Each row of a before or after table is a point. The points were changed in one or more steps. Then noise was added and the rows were shuffled. The steps act on columns, c1 being the first. Write out the steps. A step turns or swaps two columns, mirrors them in a line or flattens them onto one, adds a multiple of one to another, or multiplies or shifts one. Angles are multiples of 10 degrees, from the lower column toward the higher: turns from -170 to 170, lines from 10 to 170 but not 90. Use the fewest steps. Two steps may share a column if one is a turn and the other turns, adds or multiplies; they go together, in the order done. Otherwise the lowest column goes first.

Before (10 x 2)
[[ -5 -12]
 [-13  -3]
 [ 22   9]
 [ 46  88]
 [ 21  -5]
 [-23   2]
 [ -2  -5]
 [-12 -14]
 [ 19  -5]
 [-15  27]]
After (10 x 2)
[[ -5  -2]
 [ 10  23]
 [ 27 -15]
 [ -5  21]
 [ -5  19]
 [-12  -5]
 [  2 -23]
 [ 88  46]
 [ -3 -13]
 [-14 -11]]
Steps: swap c1 and c2

Before (9 x 4)
[[ -3 -25  -5   1]
 [-21 -37   9   3]
 [ 12   7  23  14]
 [ 64  16   0  29]
 [ 26  27   2   7]
 [-18   7  10  17]
 [ -2  25  18   0]
 [-15 -17   1 -30]
 [-18  23   5  25]]
After (9 x 4)
[[  9 -23  53 -14]
 [ 98   2   1 -33]
 [ 46 -18   6 -22]
 [  0   2  30 -18]
 [-38  34  28  14]
 [ 30   2  69 -18]
 [-49  -1   2  34]
 [-13  23 -15  10]
 [ 16  -7  16 -35]]
Steps: turn c2 and c4 by -150 degrees; add -1 times c4 to c1; multiply c3 by 3

Before (13 x 9)
[[-16 -12   5  14  -3  -8  -2  -2  -8]
 [ 93  20  14  14 -16 -14  12  -8  10]
 [  7 -21   1   0   5  -4  13 -11  -7]
 [  4 -22  13  21 -19  21  -8 -10  23]
 [ -8 -21  11  -5  11 -10  10   4  -4]
 [-14  29  27  -8  -2  -3  -1  15  -3]
 [ 36  24  -5   3  -7  12  -8  -4  63]
 [-18 -18   4  25   2  -7   5  -5  -3]
 [-16 -31   4  -1 -43  -1  20  -3  -3]
 [ -6 -15  27  23  -9 -13  22  23  15]
 [  3 -28  -9  18  -2   2  -3  34  -1]
 [-16 -32  22  -1   8 -11 -16  14  -2]
 [ 10 -31   2   4   0  33  15 -10  -3]]
After (13 x 9)
[[  4 -28 -10  18  -1   3  -3  34  -1]
 [-25 -19   5  24   2  -7   4  -5  -2]
 [-21 -30   2  -1 -43  -2  20  -3  -3]
 [121  20  13  14 -16 -14  12  -9  10]
 [  6 -21  13  21 -18  21  -8  -9  22]
 [ 12 -31   2   4   0  33  16  -9  -4]
 [  8 -20   0   0   4  -4  12 -11  -6]
 [ -8 -15  27  23  -9 -13  22  23  15]
 [-20 -11   5  13  -3  -8  -1  -2  -8]
 [-19  30  28  -9  -2  -2   0  16  -3]
 [-21 -32  22  -1   8 -11 -16  14  -2]
 [-11 -20  11  -6  11 -10  10   4  -2]
 [ 46  24  -6   4  -6  12  -9  -4  63]]
Steps: multiply c1 by 1.3

Before (11 x 12)
[[ 14  23 -30  -4  12  13  -2  -9  10   0 -34   0]
 [-22  13 -33  32  23  16 -26   7  16  15  -8  17]
 [ 43 -54  -3  43 -30 -10   6 -25  69  28  29   4]
 [-69  -5 -18 -21  15   8  19   0   3  35 -47 -11]
 [ 61 -29 -21  33   4 -17  48  11  -6  49 -13   7]
 [  0   1 -18  17  -3  24   8  13   9 -32  13 -42]
 [ 10   6   3 -14  21  27  13  30  20  29 -11  30]
 [ 14 -17   6   5  13  -3  21 -39  42 -22  44  -3]
 [ -1 -42 -41  -2 -12  51  34  14   8 -27  20   3]
 [ -3 -37  -9 -28   9 -26 -39 -12   1 -22  -1   7]
 [ -5 -45  -3 -10   0  12 -13 -50   9   1  28 -35]]
After (11 x 12)
[[  0 -39  45  -4 -15  66  32  16   8 -27  19   2]
 [ 11   1  -8 -13  20  30  -3  31  20  30   3  25]
 [ 40 -53  25  44 -33 -19  50 -24  71  27 -16   4]
 [-68  -5 -25 -19  15  39  -9  -1   3  36  46 -13]
 [ 16 -13  27   8  13 -28  24 -42  41 -24 -33   0]
 [ 60 -32   6  30   2   0  81  10  -8  49  26   5]
 [ -4   2  20  20  -2  27  23  16   6 -33   7 -39]
 [-24  14  12  33  24  39   4  11  18  13  28  15]
 [ -1 -33   8 -27  11 -23 -67 -11  -3 -20   5   5]
 [ 12  20  -6  -3  12  38  -7  -9   9   1  42   3]
 [ -5 -45  21  -7   0   2 -23 -48  10  -1 -18 -34]]
Steps: turn c3 and c11 by -130 degrees; add 0.7 times c11 to c6; add 1 times c4 to c7

Before (14 x 18)
[[ 12 -28 -42 -16  31 -21  30 -20 -14 -16  15  17  21  15 -48 -49 -28  18]
 [  8  -4  18  -5  -7  26  18  27 -21 -18  30  15  -9  20  10   7 -30 -11]
 [-28  25 -39  19 -16  -9  21   2 -17 -14  13  -8  12 -14 -33  12   7  -2]
 [  6  12 -36 -31 -12  12 -31   1 -20 -16  10   1   1 -30 -61  -6   8  14]
 [  8 -10 -21 -28 -13  -8 -28  25  13   1 -20  10  57   5  -8 -30 -10 -15]
 [  0 -30 -16  15  40  13   7  -5 -39  27  -8  -2  27 -32   3 -44  -2 -18]
 [ 23 -13  11  29  11 -45  -7 -45  24  -7 -12  15  -1  30 -63 -19   9 -29]
 [-28 -38 -30 -24  46  28 -18  20  32 -16  36  -7 -11  -9 -60 -19  12 -40]
 [ -7 -12 -37  33 -23 -43 -14 -25  35  45 -11 -26  -4   9 -47 -43   8 -31]
 [ -2  17  24  -1  13 -16  31 -29  33 -19  -9  -9  38   9  -6 -44 -18  14]
 [-29  22   0 -10   3 -36  28 -14  24  42  40 -22  17  16  -7   5 -49  -1]
 [-13 -37  11  -7  20  24  -1  26  -7  -7 -11  -3   0   2 -57  11 -30 -11]
 [  1  19 -19  14   3  -3 -15  -4 -31   2 -17  19  -8  22 -22 -14  10  11]
 [-37  -6  13  10 -18  17 -32  19   7  24  32  16  45   1  10 -42  -6  -7]]
After (14 x 18)
[[ -2 -13  11 -21  11 -45  25 -47  24  -6 -35   7  14  30 -62 -20   9 -30]
 [ 26  11 -37 -82 -10  11  18   0 -21 -17  30   1   0 -30 -61  -8   8  14]
 [ 22  -9 -20 -78 -12  -8  18  23  12   2 -60  54 -20   6  -8 -29  -9 -15]
 [ 14  20 -19 -36   2  -3   6  -3 -32   3 -52   4  19  22 -20 -15  10  12]
 [ 26 -38 -30 -75  46  28 -21  20  32 -16 108 -11   1 -10 -60 -18  12 -41]
 [  7 -37  12 -56  20  23 -13  26  -9  -7 -34  -1  -2   1 -57  11 -31 -12]
 [ -7 -29 -18 -36  40  12  -1  -5 -37  28 -23  22 -16 -33   4 -44  -3 -19]
 [-28  17  25 -50  11 -15 -14 -28  33 -18 -27  27 -26   9  -7 -45 -18  13]
 [-34 -27 -42 -67  31 -21   1 -20 -12 -16  45  27   4  15 -48 -49 -27  20]
 [-11  25 -37 -31 -16 -10 -33   2 -17 -14  39   5 -13 -13 -32  13   7  -1]
 [ 43  -5  12 -39 -16  17 -24  17   8  25  96  47  -9   2   8 -43  -6  -6]
 [-17  22   0 -61   3 -37 -36 -14  23  43 119   3 -27  15  -6   5 -50  -2]
 [ 15 -13 -38 -16 -25 -44  -2 -25  35  44 -33 -17 -22   9 -46 -43   7 -31]
 [-19  -5  20 -56  -6  25   1  27 -22 -18  92   0  19  20  11   6 -29 -12]]
Steps: turn c1 and c7 by 110 degrees; shift c4 by -50; multiply c11 by 3; mirror c12 and c13 in the line at 30 degrees

Before (8 x 24)
[[-17   3   7  25 -17  15   3   4 -12 -16 -27  -8 -22 -42 -41  34  -2 -15
  -24 -38 -35  -2  35 -28]
 [ -9 -25 -12  43 -20  18   2  -8 -35 -26   0   1 -33 -34 -42  58   1 -20
   -7 -23   4  21  19   8]
 [ 56  24  -7 -14   0  -8  30  -3  23   5  15 -11  25  14  36 -31 -23 -44
   38 -11  34 -11 -20  43]
 [-29 -25  20  45 -30  20  -8 -34 -11 -32  -9  19 -34 -47 -38  26  16 -12
    9 -24   1 -24  16  -6]
 [ 24  -4  28  -8 -36   1  40 -10 -25  12  -1 -14  28  25 -30  13  25  -2
  -43  10 -15 -30  32 -34]
 [ 18  52  -2  39 -39  62   6  39  39 -33   6  18  18 -17   2   9 -50 -28
    7  -3  43  13  11  -6]
 [ 15  10  70 -13 -19   6  58  -7 -19   9 -14 -11  19 -26 -46  23  29   6
  -42  12  -5  -6  16 -18]
 [ 23  15  25 -19  -7 -17  46  10  -1 -10  48 -37  -7  30  27 -10 -70 -29
    6  -8  32 -23 -29  28]]
After (8 x 24)
[[ 16  56   2 -43 -38  60   6  40  40 -33   4  18  17 -13   2   9 -52 -29
   -7   0  45  16  10  -6]
 [ 40 -26  22 -17 -32  16  -6 -34 -12 -29 -11  18 -32 -46 -40  21  18 -12
   27 -25   3 -23  18  -6]
 [-28  17  23  -4  -7 -17  46  11   0 -10  47 -41  -8  31  26 -15 -73 -31
  -14  -4  28 -23 -25  28]
 [  6  -7  26  17 -35   0  41  -5 -25  14  -1 -12  25  26 -31  13  26   1
  -47  11 -12 -30  32 -33]
 [ 38   2  11   6 -18  12   4   3 -13 -16 -27  -9 -22 -42 -42  32  -3 -14
   -4 -37 -39  -7  35 -33]
 [  4   8  70  25 -21   7  59  -6 -19   8 -15  -8  20 -22 -45  27  25   7
  -38  11  -6  -6  13 -18]
 [-52  23  -8 -40  -1  -6  31  -7  22   5  16 -11  27  12  36 -32 -22 -46
  -22 -11  34 -11 -18  42]
 [ 44 -24 -16 -14 -18  22   2  -8 -35 -24   2  -1 -34 -31 -43  56  -3 -21
    2 -23   3  23  18  11]]
Steps: turn c1 and c19 by -50 degrees; turn c1 and c4 by -130 degrees

Before (14 x 48)
[[  19    7    9   18  -19  -10   26  -24  -33  -11   32   22   -9  -13
    41   -7   23   -5  -15  -53   14  -15   40  -11   33  -27  -16  -26
   -13   -4   17   -9   -4    0  -10  -15   11    4  -14  -58   -5   -4
    37   22   25  -20   25    5]
 [  71  -15  -21    3   43   -1    6  -27    8   -3   -7   -9  -11  -46
   -18   18   15   63   -3  -37  -82  -26   12   11   31    9    2    3
    32   -9   14   -9   11  -21   -5   45  -30    8    9  -52   -9  -43
    43   28    3  -14   26   11]
 [  40   -3   -9   13   -5    6    7   11  -29    5   32  -11  -17  -80
   -13  -32  -63   -5  -65  -23  -16  -22    5    4   37   27   -8    7
    21   33  -15  -19   -3   15   34   16   28   10   -5   67   -6   14
    -9   17    6  -12  -18   28]
 [  12   15   17   10  -17   -8   26    4  -19  -11    0  -19  -36    4
   -16  -41   29    0  -35   30  -17  -18  -18  -20   30   27  -14    9
    15   12    3   48  -10  -18   19   15   -1   -1   -1  -51   20   10
   -43  -40    5   40   -8   -8]
 [  -8    2    9  -11  -16   11  -20   -1   20  -11   -5  -21   33   16
   -15    6   37    4   -8  -12  -15  -11    1  -16   26   18    6   -1
    14   60  -19  -24    2   13   21   45   12   -6  -69  -54    1   -2
    38   35   29    9   -5   -9]
 [ -11    3  -92   -3   17  -17   12    7  -13   -7   -9    4   74   16
   -17   -6  -81   -9  -32   25   14  -19  -15  -15   -5   18  -35  -28
    22   46   20  -27   -8   -3   11   29   34   12    8  -16   -8   17
    23   36   30   -1    0   22]
 [ -24    0 -100   -4  -26   63    4   14   -2   -1   -5   21  -19  -30
   -11   17    3  -11   -7    8  -13    5  -23   -2  -34  -40  -75    8
    31   -9   10  -27   -9  -17   -1   -4   27   13  -24    8   -9   -1
   -10   27   20   -5   16   25]
 [  10  -25   16   12   -3   25   23   10   16    1   12   28  -16   -4
    50  -15   19   -6    6   31   11  -17    5  -10   11   22   22   15
    30   -8  -26  -14   -7  -15   54   35  -12   -8   -2    9   -7   10
    21   33    7  -13  -19    3]
 [ -21  -52  -49   -5   -3   28   24   21   20   45    8   60  -37   -3
    14   13   36   -8   -3   14   -2   10  -17    7    9    7   23   10
   -38    1   17   33   29   14   -5   32   25   -1  -44  -26   12   17
    34   18   29  -10    2   18]
 [ -21  -43   -1    9  -25    2   14   10    2   93    7  -21   32   -3
   -11    3  -12   -5    6   20    4  -27   -9   -2   29   28    5   14
   -11   10   10   -2    3   -1    1   38    2    5   18  -33   26  -42
     0   31   15   -3   -7  -52]
 [   1   30    0   19  -24  -19   20   -7   -2   37    5  -21  -18  -15
    69   21    4   13  -12   18  -29  -16    8  -15   32   12   21  -37
     8    6  -20    0    0    9   29    4    1    7   11  -34   45  -23
    27   29   10    2   -8   -3]
 [ -23  -17  -28    4    9  -21  -13  -13   13   -9   31  -20  -31   12
   -11   18   10   -8    0   17  -29  -35   79   -1   30  -27    9   14
    30   74  -70   44   19  -15  -13   39   14  -33   11   30   13  -14
    46    7   21   -9   -5   29]
 [  16   26   -7   -1  -27  -19    8   15    6  -12   -6  -15   30    7
    14  -78    8   -9  -28   30    4  -22   14  -13   38    6   17   11
   -89   -4  -31  -18    9   -4   -8   27  -28  -13   -7   17  -10   18
    26   27   28   17  -18    6]
 [ -18   24   -8   13  -11  -26   14    3    5   55   30  -15  -37    8
    48   20   -7   -3  -20   10   -6   90  -16  -19   27   26  -40   20
    25    3   -1  -28   -9    6   25    2   33    8   17  -54   48  -57
   -82  -28    5    5   13  -18]]
After (14 x 48)
[[ -23  -16  -27    1   10  -21  -13  -13   14  -10   32  -18  -32   11
   -10   14    9   -8   -2   16  -31  -34   78   -3   32  -24   -8   15
    32   73  -68   44  -23  -11  -11  -13   12  -33   11  -45   12  -15
    43    9   16  -10   42   23]
 [  67  -19  -21    5   44   -1    8  -23    9   -3  -11   -6  -15  -45
   -21   18   14   63    0  -34  -74  113   13    7   32   10  -40    4
    32   -9   16   -7   -3  -24   -7   17  -31    5   13   -5  -11  -42
    45   28    2  -15   51   12]
 [  42   -4  -10   14   -4    6    9   13  -27    2   37   -9  -17  -79
    -9  -28  -63   -5  -67  -19  -10 -111    5    2   36   29  -19    8
    19   32  -15  -17  -28   16   39  -18   31    9   -5  -46   -3   12
    -5   14    7  -12   12    4]
 [ -22    0  -99   -5  -27   63    4   16   -1   -3   -3   25  -17  -29
    -9   18    7  -11   -6    9   24  -17  -22    2  -35  -42  -68   12
    28   -8    8  -27  -23  -18   -1   16   27   18  -24    3  -10   -1
    -8   29   22   -5    1   -7]
 [  11  -24   16   10   -6   24   24    8   13    1   12   28  -15   -4
    54  -13   19   -8    7   34   -2   -5    5  -10   13   20   25   14
    34   -5  -26  -17   -6  -19   55  -27  -13   -8    0  -19   -5   15
    22   29    3  -13   34   -3]
 [  -7    2    9   -9  -16   14  -22   -1   21  -12   -4  -22   30   19
   -11    9   33    1   -8  -12  -17  106   -2  -16   24   21   -5    3
    12   59  -19  -20    9   14   24  -13   11   -9  -65    6   -1    0
    35   34   28   10   46    3]
 [  16   24   -7   -3  -29  -21    7   16    6  -14   -9  -14   32    3
    11  -77    9   -8  -25   31   -7  -20   15   -9   36    5   15    5
   -87    1  -31  -21   -5   -2   -8  -23  -26  -14   -6  -25  -10   19
    29   30   28   15   23    8]
 [  11   13   14    8  -17   -9   26    6  -17  -14   -1  -21  -34    7
   -16  -38   26    2  -35   30   -7  105  -21  -22   30   27  -20    7
    15   12    1   45    5  -23   17  -10   -2    1   -1   -1   20   10
   -41  -41    4   41   12  -10]
 [ -18   25  -10    9  -12  -22   13    8    0   54   30  -16  -36    4
    46   20   -5   -4  -18    8   16   42  -18  -17   29   25  -37   20
    27    5   -1  -30   18    9   26   13   34    9   17  105   47  -58
   -84  -31    8    8    8  -11]
 [ -21  -42   -3    7  -26    2   14    9    1   93    6  -20   34    1
   -15    2  -16   -3    7   20    2   80  -11   -3   25   28    3   12
   -12   10   13   -4   53   -1    2  -15    2    2   20  -13   29  -43
     0   29   14   -4   41   -3]
 [ -18  -52  -47   -2   -4   28   29   19   16   48    4   57  -35   -4
    14   15   36   -8   -3   13  -13   41  -17    6   11    9   20   11
   -42    0   18   33  -10   14   -2   -4   25    0  -43   18   14   17
    35   18   27  -10   30   32]
 [  -1   31   -2   18  -24  -18   21  -10   -5   37    3  -22  -17  -13
    67   19    0   10  -15   19  -30   73    8  -16   36   11    6  -39
     9    2  -19   -6    4   12   32   -9    0   10    9   -2   48  -26
    24   26   11   -1    1    2]
 [  21    4    7   18  -22   -9   30  -18  -35  -11   30   22   -8  -10
    40   -9   22   -7  -18  -51   18  117   40  -15   33  -29   -8  -28
    -9   -9   16   -7   -2   -1   -9   27   13    2  -12    9   -7   -2
    37   21   25  -24  -10    1]
 [ -12    6  -95   -4   15  -19   11    8  -15  -10   -7    6   72   17
   -16   -7  -82  -11  -33   25   29   45  -15  -15   -4   18  -21  -28
    22   45   20  -28  -21   -1    7   -5   33   10   10  -10   -7   16
    22   38   31   -1   28   -6]]
Steps: turn c21 and c27 by 30 degrees; turn c22 and c40 by 110 degrees; multiply c22 by 2; turn c33 and c48 by 80 degrees; mirror c36 and c47 in the line at 50 degrees

Before (11 x 64)
[[ -9 -23  48   8 -16 -22  22 -52 -24   2 -11  12 -36  29  24  39 -21 -44
   33  -8  55  22  -6  32   9  35   4 -29 -22  -6  -6   8  64  34  -1  28
  -16  -6  41  38  17  11  39  -4  22  44 -13  19 -10 -14 -34  11  12  38
   59  -8  -1 -16   2  -6   1  24 -52 -22]
 [-40  -5  -4  11  25  26  29  10 -12  46 -11 -12 -10 -22 -23  42  11   3
  -13  21  -4 -46   9  16  13   6  41   8 -12 -40 -20   1  12  -7  11  -3
    2  27  25  10 -17  16  -6  -6  10 -23  21  -4  -6 -41  -6  12 -12  18
  -29 -16 -23 -12  22 -19  21   2   4  23]
 [-22 -17  31  45   5 -37  41 -34 -16  -9   3   1 -38  48 -15  25 -15  -6
   42  26  27   1  27  18  12  30  11 -10   4  34 -43  -8  40   6 -30  44
    2 -39  56  25  28  26  38  -3  17  40 -14  40 -38 -15  -1  -2  29  42
   36 -13  -6 -15 -11 -15  -5 -24 -59 -32]
 [ 33 -16   4   7  32 -31 -34   4  36  39 -40 -10  38  16  -8   0  -1  54
  -14 -31 -23 -46 -16  -6 -40  -7  28 -48  25  44  14  33   3  -3  34  -4
  -47   4   4 -11  -4 -25  18  37 -32 -28  37  24  52   1 -29 -26  47  -8
   18  53  17  -8 -10 -16 -19 -21   0 -16]
 [-30 -22  -3 -23  12  25  -3 -20 -26  13  42 -28   1 -30 -13  31   8 -22
   11  18 -21 -14  24  32  39  24   2  18  14 -29   5 -26  -2 -15  16   1
   49 -15  52 -17   8  21 -21  18  37  34  13  10  -6 -21  -9  36 -10  61
  -16 -26 -19   8  34  17  38   5  24  20]
 [ -9  -5  -8 -13  25  15  31   3   7  26  38 -12  20  -7  -7  25  -2   8
   -5  -5 -31 -44  -9  -3   5   1  -9   5 -32 -24  13  16  15  20  42  12
   15   1  34  11 -11  29 -10 -30  14  15  30   0  12 -19  31  25  -2  22
  -38  -8 -26   7 -19  28   8 -28   9  26]
 [ 42 -27   7  38  -3  -6 -21  28  57  28 -26 -16  13  24  12 -16 -37 -16
   -6  -5 -14 -60 -53 -28 -52  24   5 -17  37  30 -17  23 -25  30  21   0
  -43   4   9 -18   7 -31  32  30 -25 -29   6  34  41  46 -24 -48  50  -3
   -5  64   5  11 -32 -48 -19  19 -18 -32]
 [ 34 -41 -13   2  12 -25 -41   6  40  41 -25  -7  36  -8  18   7   1  20
   38 -17 -11 -46 -28 -47 -38 -34  54 -31   7  15 -20  45 -20  32  27   2
  -14  44   8  -4  -3  21  -7  23  -5 -32  18  26   1  -8  -2 -25  39 -30
  -10  51  10  39   2 -25   3 -28  -3   1]
 [-34  11 -21  -7 -19   8  18 -23 -28  -7  43 -20 -36   1 -39  28 -27 -24
    1  35  22   9  34 -18  14  34 -17  33  36  10  43 -14  49   3 -16 -24
    3   2  78  51   1 -27  26 -13  47  53 -27   1 -33 -20  13  -2   4  85
    1 -19 -49 -21  27   7  15  30  23  15]
 [-25  10  -2 -29 -27  10  41 -52 -35 -29  31  -6 -29 -20 -24  56  -3 -38
    8  42  36  -8  42  -4  -1  63 -24  30  50   3  21 -46  61   0  -3  30
   14 -21  42  14   3   7  24 -19  17  37  14 -10 -23  -8  15 -19  -9  39
  -29  -1 -21 -29  33  20  41  18  24   3]
 [ 17 -19  10  12   7   6 -39   6  24  15 -25 -21  47  -6   8 -24 -19  44
  -19  16 -11 -42 -17 -31 -40 -21  49  -5   2 -20  10  42  -1   7  41 -38
  -24   2 -14 -48 -19   9 -10  39 -44 -29  15   2  21  13  -4 -12  17 -31
   -4  30 -14  40 -46 -32  -8 -32   6  -6]]
After (11 x 64)
[[ -7  -4  -2 -11 -11  16  11   7   6  24 -51 -14  37  -5  -9  23  -1   5
   -7  -3 -30 -44  -9  -5   4   1  -5   4 -32 -23  13  15  16  21  42  11
   14   2  35  12 -10  35 -10 -32  12  14  27   1  11 -19   5  23   0  20
  -36  -8 -26   5 -19  30  10 -28   5  28]
 [-22 -18  -2  47 -15 -37 -25 -35 -15  -6 -36   2 -24  46 -16  24 -16  -5
   39  24  27   4  24  18  14  29  10 -14   2  38 -42  -7  38   5 -29  41
    1 -38  57  24  30  18  38  -1  17  43 -18  43 -38 -13 -30   0  27  44
   35 -11  -4 -17 -11 -16  -7 -26 -59 -31]
 [ 41 -24  -3  34  22  -6  -8  28  60  29  32 -17 -14  23  12 -16 -34 -15
   -7  -6 -15 -58 -52 -30 -53  24   9 -18  39  33 -18  23 -25  33  18  -2
  -44   8   9 -18   8 -17  35  31 -22 -27   6  35  41  42  23 -47  46  -3
   -3  62   4  14 -34 -47 -19  19 -16 -31]
 [-33  11  -2  -8  15  11  23 -18 -29  -9 -41 -20  -8   2 -37  29 -28 -23
    2  32  19  10  34 -17  14  34 -13  34  34   9  46 -15  49  -1 -17 -28
    1  -2  77  52  -1 -28  23 -13  47  52 -30   3 -34 -20 -35  -3   3  84
    3 -14 -48 -20  28   7  17  32  23  16]
 [-43  -6   3  11   1  27 -29   8 -12  48 -17  -8 -10 -22 -23  42  12   5
  -15  21  -6 -46   9  15  13   4  44   7 -12 -37 -20  -2  15  -8  14  -3
    2  24  24   8 -17  28  -6  -6  12 -23  18  -3  -7 -43  -3  14 -10  20
  -29 -18 -25 -11  19 -20  19   6   4  21]
 [ 17 -19   2  15  -4   6   5   9  26  13  45 -24  21 -11   9 -24 -20  45
  -18  17 -12 -43 -18 -32 -41 -18  53  -5   3 -18   7  44  -2   4  41 -39
  -23   2 -13 -47 -18  12 -12  40 -44 -34  12   0  23  14  42 -17  18 -31
   -4  27 -15  45 -44 -29  -8 -34   9  -9]
 [-26   9   1 -29 -22  12  -3 -54 -35 -29 -51  -4  -3 -22 -29  56  -3 -37
    7  46  38  -6  44  -3  -1  62 -24  30  50   5  24 -46  62   1   0  31
   14 -20  41  13   4 -21  20 -17  17  38  13 -12 -24  -9 -32 -18  -9  38
  -29  -1 -19 -29  33  21  41  19  22   6]
 [ 32 -46   0   1 -15 -26   5   6  41  43  49  -8  17  -7  19   8   0  18
   38 -17  -9 -45 -29 -49 -36 -36  54 -33   9  18 -21  45 -20  33  27   1
  -13  44  10  -4  -4  21  -5  22  -4 -30  16  23   4  -5  33 -26  40 -29
  -10  56  11  39   5 -26   5 -31  -5   4]
 [ -7 -21  -1   7 -19 -25 -23 -53 -23   2 -13  12 -47  29  26  41 -24 -44
   31  -9  54  21  -7  33   4  36   3 -28 -21  -5  -5  13  66  34   0  30
  -19  -7  42  36  13  -9  41  -6  24  44 -13  21  -7 -17 -10   8  14  42
   61  -6  -1 -20   3  -6   3  26 -54 -21]
 [ 35 -17   1   7  40 -30  -8   4  37  36  49  -7  -7  14 -10   0  -2  58
  -15 -32 -25 -46 -19  -5 -41  -5  28 -49  28  48  13  35   5  -3  33  -5
  -46   7   8 -12  -3  14  16  36 -32 -29  37  24  51   6  48 -27  46  -7
   16  53  18 -10 -10 -15 -21 -22  -1 -15]
 [-30 -23   3 -24 -17  26  33 -22 -24  13 -27 -29  -5 -30 -11  33   7 -19
   10  20 -23 -14  24  32  41  24   4  19  14 -29   5 -30   0 -14  14   4
   49 -16  53 -15   7  23 -20  15  40  34  11   9  -6 -18   6  36  -9  63
  -16 -25 -19   4  35  17  35   8  21  19]]
Steps: multiply c3 by 0; turn c5 and c42 by 60 degrees; turn c7 and c11 by -130 degrees; mirror c13 and c51 in the line at 30 degrees
